Every row gives one point. Each copy is the shape, with its points in the same order, stretched, turned, moved and blurred by noise. Is it also mirrored, or only turned?

Shape (6 x 2):
[[-27 -14]
 [-33  -8]
 [ 27   9]
 [-10  28]
 [ 59 -22]
 [  6  -8]]
Copy 1, 6 rows:
[[-14  17]
 [-21  15]
 [ -1 -44]
 [-38 -23]
 [ 51 -57]
 [  2 -17]]
Copy 1 is: mirrored
Copy 2 (6 x 2):
[[-36 -17]
 [-39  -8]
 [ 23 -14]
 [ -3  18]
 [ 45 -58]
 [ -2 -24]]
Copy 2 is: only turned

Shape:
[[  1 -31  18]
 [ 26  51 -47]
 [ 28  40 -39]
 [ 25  -6  19]
 [ -4 -40   8]
 [-40 -21  14]
 [-42   2 -20]
 [ -5  -8  29]
 [  4  25 -12]]
Copy 1:
[[ 14  15  40]
 [  4 -40 -50]
 [  9 -38 -40]
 [ 24 -13  33]
 [  9  34  41]
 [-36  27  44]
 [-47  19   3]
 [ -4  -8  52]
 [ -6 -24  -2]]
Copy 1 is: mirrored
Copy 2 (9 x 3):
[[-34  13 -27]
 [ 71  10  12]
 [ 60  10   3]
 [ -4  34 -31]
 [-39  -2 -29]
 [-46   7  10]
 [-12 -10  31]
 [-26  34 -11]
 [ 21  20   9]]
Copy 2 is: mirrored
Copy 3:
[[  2 -40  21]
 [ 20  44 -51]
 [ 29  24 -41]
 [ 26 -24  17]
 [ -8 -55  18]
 [-39 -30  33]
 [-38  -7 -14]
 [  2 -18  41]
 [  4   9 -11]]
Copy 3 is: only turned

Shape:
[[ 44  -1  10   6 -28 -11]
 [-24  16  12 -18   0  21]
 [ 14  -9  15  64  -8  23]
 [ 37  -7 -26 -13 -12  -2]
 [ 37  12  12 -21 -10 -14]
 [ 24   4  12  -1 -20 -12]
 [ 44   7   3 -23 -14  -3]
 [ -9   6  18  -2  10 -17]
 [-78   1 -13  -1  -8  10]
 [ 22 -68 -11 -19   8  -4]
 [ 20   6 -85 -19  14 -12]]
Copy 1 (11 x 6):
[[ 29  17 -35   8 -39 -17]
 [-28  23   8 -18  -4  17]
 [-28   1 -42  53 -29  16]
 [ 43  13 -31   1   1   0]
 [ 23  30 -36 -22 -26 -14]
 [ 11  21 -25  -1 -28 -17]
 [ 35  24 -35 -19 -26  -5]
 [-25  24 -19  -9  -1 -22]
 [-48  12  50  12  33   3]
 [ 22 -50 -40 -12  18 -14]
 [ 54  38 -19  11  66   9]]
Copy 1 is: mirrored
Copy 2, 11 rows:
[[ 40  29   7  14 -15  13]
 [-33  14  22  -8  -1  29]
 [  4  13   5  68  24  17]
 [ 28  17 -21 -18  -2  20]
 [ 35  30  25 -16  -7  11]
 [ 23  28  18   4 -14   6]
 [ 33  32  12 -16  -8  22]
 [ -9   8  31  -2  11  -6]
 [-78 -10   6   1 -14   5]
 [ 31 -46  -8 -20  10  16]
 [  1  31 -61 -47  23  -7]]
Copy 2 is: only turned
Copy 3 (11 x 6):
[[ 31  -2  -4  11 -33  -2]
 [-32  -3  -3 -26   9  10]
 [  6  -1  17  68   8  15]
 [ 20 -19 -40  -6 -23  -2]
 [ 27   7  -9 -23 -19  -7]
 [ 18  -2   2  -3 -20 -12]
 [ 30   0 -16 -25 -23   0]
 [  3  -6  15  -7  12 -22]
 [-76 -28  -5   6  10 -17]
 [ 26 -82 -15  -8   4   2]
 [  5 -16 -95  -9   5 -20]]
Copy 3 is: only turned
Copy 4, 11 rows:
[[ 43 -12  27  21 -12   3]
 [-26  19  17  -6  19  37]
 [ -2 -16  44  72   1  15]
 [ 33 -25 -15   8  13  15]
 [ 42   6  18  -3   6   4]
 [ 23  -6  21   6  -4   0]
 [ 49   2  11  -3  11  21]
 [ -8   7  22   5  21  -8]
 [-77  -1  -4  -8   9  21]
 [ 21 -69  16  -1  51   2]
 [ 20 -19 -84  11  29   5]]
Copy 4 is: only turned

Shape:
[[ -5  11 -11  21 -13 -18  11   2]
 [ 19  15 -22  -4  11  -1  19  -9]
 [ -8   9  26  -6 -22 -34 -11  -1]
 [ -3 -59  82  41 -17  -6 -40   8]
 [-24 -12  37   3 -17 -17 -17   8]
 [ -7   7 -35 -15 -31   1 -15 -18]
 [-40  -1  -3   2  33  20 -30 -23]
 [  7 -22  18  22  23 -27  20  15]
 [-32  13 -21 -10  -7  37   8   3]
 [  6  31  -2 -21 -19  34  18  10]
 [ 14  23  14  23   6  37 -28  35]
 [ -2 -20  15 -40 -33  -4  -4   9]
 [ 15   5   7  15 -23 -12   9 -41]]
Copy 1, 13 rows:
[[-12  19 -24   2  -9 -21  -6  12]
 [  8  26 -30  -8  21 -20  17   8]
 [ -6  33  21  -7  -5 -26 -21  12]
 [ 20  14  81  47 -35  40 -33  17]
 [-16  22  35   1  -6  -3 -26   3]
 [  5  13 -28 -32  -8 -24 -11 -38]
 [-14  21  -3  14  41  22 -15 -47]
 [  1  15  16  32  30  -4   0  44]
 [-26  17 -24 -27  16  16   4 -25]
 [-11  46 -17 -43   8  11  22  -1]
 [  9  53 -15   2  14  50 -22  16]
 [  9  11  28 -46 -10  -8 -12  -5]
 [ 18  37   3   3 -22 -28  22 -11]]
Copy 1 is: only turned
Copy 2, 13 rows:
[[-20  18  -1  17 -20  -2 -12  11]
 [ 20  24 -15   8  -1   5  -5   7]
 [-10  11  20  -3 -14 -40 -29   1]
 [-14 -45  95 -16 -27 -20 -21 -32]
 [-21 -19  35  -8  -5 -33 -25   1]
 [ -8  -6 -40  10 -15 -12 -29  -9]
 [-21 -15  -5  -9  51  11 -24 -25]
 [ -2  17  40 -11  -4  -5  21   6]
 [-15 -29 -22  16  21   7 -24  28]
 [ 23 -13 -10  19  -1  -3 -39  42]
 [ -2 -13  25 -15  -9  35 -54  22]
 [ 18 -32   6 -12 -13 -45 -17  11]
 [ 15  18   8  39 -22 -15 -19 -20]]
Copy 2 is: mirrored
Copy 3, 13 rows:
[[-11  10 -27  17   2 -20  13  -5]
 [ 12   2 -25  -1   1   4  14 -34]
 [-37  21   9   4  -8 -25 -15  -7]
 [-16 -14  80  65  -3 -21 -34  30]
 [-42   7  21  22   1 -12 -15  12]
 [-25   0 -51  16 -12   4 -24 -23]
 [-39 -15  -5  40  48  25  -7 -25]
 [  5 -15  23   3  12 -25  23  -2]
 [-29   2 -39  22   8  43  11   5]
 [ -4  33 -24   3 -18  41   4  -3]
 [ 20  33   2  30  34  24 -16  20]
 [-29  -5   4 -11 -37  10 -29   7]
 [ -8  10  -8  34 -26 -14   3 -43]]
Copy 3 is: only turned

Shape (15 x 9):
[[-26  32 -10   2 -26 -18  21  13 -26]
 [ 11 -58  50 -23   2  25  39  -8  41]
 [-37  -7   8 -20  -1 -22  23 -55  35]
 [ 10 -44  15 -25  46  11  32 -13  37]
 [-21   1 -25 -14  11  -6 -25  32  32]
 [ -5 -23  23 -34  19  19   6 -29  -5]
 [ 17 -15  28 -35  14   0  12 -29  27]
 [  2  35 -11  -6 -42  17  16 -31  -4]
 [-39  40  -9  -3 -20   1   9 -30 -21]
 [-32  21 -30 -15 -41  -3 -40   9 -12]
 [-13  22 -50 -22 -21  -9  -9  27 -35]
 [ 19 -15  34 -41  50  26  18  13  59]
 [ 16 -15 -15 -29  20 -59 -28   9  45]
 [-11   2 -34   9  -9   6  14 -35   6]
 [  5  -3   4  16  20 -17 -32  16  12]]
Copy 1:
[[-27  42 -25 -28   8 -29 -23 -10 -36]
 [  0 -30  15   3 -20 -45  61   3  54]
 [-20   7 -47  51  23 -62  14 -28   0]
 [ 32 -29  11  15  28 -41  40 -18  57]
 [ 12  40 -11  31  16   5 -27  35  16]
 [-25 -10  20  -3   7 -18  15 -36  27]
 [  9  -2   4  17  -6 -43  14 -34  30]
 [-13  38 -47 -23 -35  -7  21 -30 -36]
 [-48  42 -29  -6   8 -15  -1 -26 -45]
 [-40  45 -33   8 -20  19 -53  13 -28]
 [-11  41 -34 -28   6  10 -61  -2  -6]
 [ 44  25  32  12  21 -31  49  -2  73]
 [ 52  16 -13  58  19 -54 -58   8  30]
 [ -4   5 -52   9   2  -5  15 -16 -25]
 [ 23  14  33  18   6 -15 -30  21 -13]]
Copy 1 is: only turned
Copy 2, 15 rows:
[[  2  -5 -19 -31  -7  23  -2 -35 -44]
 [-17 -34 -34  21  25  55  38  49  49]
 [-25  28   9 -35 -26  39   3 -19  40]
 [  1  -8 -37  13   5   8  25  36  66]
 [-50  -1 -22 -15  20 -11  11 -22 -15]
 [  2 -11 -34 -20 -10  31   7  44  31]
 [  8  19 -21 -21  25  38   3  28  51]
 [  4  36 -14 -14 -17  55 -30   3 -19]
 [ -8  24  -3 -40 -43  30  -9  -8 -38]
 [-48  -5 -15 -42 -16  15 -26 -24 -60]
 [-10  -5 -46 -31 -24  -5 -29 -34 -36]
 [-10  19 -47   0  61  14  46  42  64]
 [-31   6  -9 -29  42 -16 -27 -45  50]
 [-14  18   2  -5 -48  18 -27  -5  -8]
 [-15 -23  16  -4  39 -25   0 -11  -3]]
Copy 2 is: mirrored
Copy 3, 15 rows:
[[ 13  24  -1  41 -21  11   5  25  14]
 [-71 -42  21  -5  45  17   7   8 -27]
 [-26 -24  14   8  -3  68  44 -41 -25]
 [-35  -8  10  -5  45  15  31  -7 -58]
 [ 32  -3  21  -7  -4  16 -26   1 -36]
 [-31   2 -19 -25  21  34  20  11 -20]
 [-19 -18  14 -30  24  10  36  -9 -11]
 [ 18 -24  -9   4   4  33  36  29  47]
 [ 12  10 -26  14 -14  50  22   7  25]
 [ 38  -2   1  -9 -42  37 -22  32   4]
 [ 50  38   1  12 -34  10   4  64  -7]
 [-21  -6  26 -28  69  -8   6 -15 -19]
 [ 29  -9  45 -25 -22 -19  14 -30 -62]
 [ 19 -21 -14  25   4  52  40  15 -17]
 [ 13 -10 -15  -8   1 -15 -15 -17 -38]]
Copy 3 is: mirrored
Copy 4 (15 x 9):
[[  5  49 -24  -5 -12 -24  37   4 -17]
 [-32 -38  57 -56 -39  -3 -58   1  28]
 [ -4  35   3 -28 -12 -66 -42 -22  57]
 [-28 -41  46 -29  21 -25 -51   6  36]
 [ 11  32  -1 -20  43 -29 -35  30 -34]
 [-42  12  15 -18   1   6 -42 -19  30]
 [-10  10  36 -33   2  -5 -42 -26  38]
 [ 18  66 -14 -24 -23  15  12  14  41]
 [ -5  82 -25   6 -14 -19  11   2  26]
 [ 14  82 -54 -20   8   0 -13  10 -32]
 [  8  42 -55 -21  36   1  31  12 -38]
 [-27  -8  88 -40  31 -10 -54  18  13]
 [ 40   0  -1 -31  54 -42 -44 -31 -15]
 [ 15  25 -30  -6   4 -16 -12  25  46]
 [ 21  17   5  22  21  -2 -36   3 -20]]
Copy 4 is: only turned
